Every row gives one point. Each copy is the shape, with its points in the same order, stretched, turned, moved and blurred by noise. Say if it was mirrored as well.

Shape (6 x 2):
[[ -9  -7]
 [-20  28]
 [-12  51]
 [ 24 -28]
 [ -7 -15]
 [ 33  30]]
Copy 1, 6 rows:
[[  3  -2]
 [-33 -26]
 [-70 -21]
 [ 20  34]
 [ 13  -2]
 [-56  30]]
Copy 1 is: only turned
Copy 2 (6 x 2):
[[ -1  -1]
 [ 40   1]
 [ 54  14]
 [-33   4]
 [  1 -11]
 [ 12  42]]
Copy 2 is: mirrored
Copy 3:
[[  2   0]
 [-19   4]
 [-38  23]
 [ 36  10]
 [ 16 -11]
 [ -5  39]]
Copy 3 is: only turned

Shape:
[[-21  33 -21]
 [ -2  21  10]
 [ 38 -70 -17]
 [ 11   7 -24]
 [ 37  -2 -24]
 [ 24   3  -4]
 [ 33   1 -12]
 [ 32  21  18]
 [  7 -41  -9]]
Copy 1:
[[ 18   5 -25]
 [ 17  20   3]
 [-21 -54  73]
 [ 19 -17   9]
 [ 31 -25  30]
 [ 23  -6  25]
 [ 27 -15  29]
 [ 38  19  24]
 [-21 -29  38]]
Copy 1 is: only turned
Copy 2 (9 x 3):
[[-52  19 -11]
 [ -3  22   7]
 [ 30 -81   9]
 [-25  -8  18]
 [-13 -27  47]
 [  2  -4  30]
 [ -7 -12  37]
 [ 16  22  38]
 [ 13 -49 -15]]
Copy 2 is: mirrored
Copy 3:
[[-48   5  26]
 [-13  18   5]
 [ 46 -65 -32]
 [-11 -14  16]
 [ 13 -28  20]
 [  8  -5   7]
 [ 14 -16  15]
 [ 13  24  16]
 [ 10 -38 -25]]
Copy 3 is: mirrored
Copy 4:
[[ 34  17 -14]
 [ 28  -6  18]
 [-66  17 -11]
 [  7  30  -5]
 [ -8  45  24]
 [  2  16  17]
 [ -2  25  25]
 [ 22  -3  47]
 [-30  -2 -27]]
Copy 4 is: mirrored

Shape, 7 rows:
[[-29  50  -7  -7]
 [-13   6  19  -4]
 [-27  21  -3  68]
 [ 20  -1  11  -1]
 [  7 -33 -19 -14]
 [ 30  21  20 -10]
 [ 13   1 -24 -41]]
Copy 1:
[[ 42  -8   5 -59]
 [-12  -1  -5 -28]
 [ 16  64 -68 -38]
 [ -8 -15 -10   7]
 [-32   7  43  10]
 [  0 -36 -18   1]
 [  0 -25  59  -5]]
Copy 1 is: mirrored
Copy 2 (7 x 4):
[[-48   1  10  14]
 [ -9   8  23   1]
 [ 13 -63   6  42]
 [ 13  13 -15 -11]
 [  9  -9  -5 -47]
 [  2  38 -22  -1]
 [-22  21 -21 -44]]
Copy 2 is: only turned
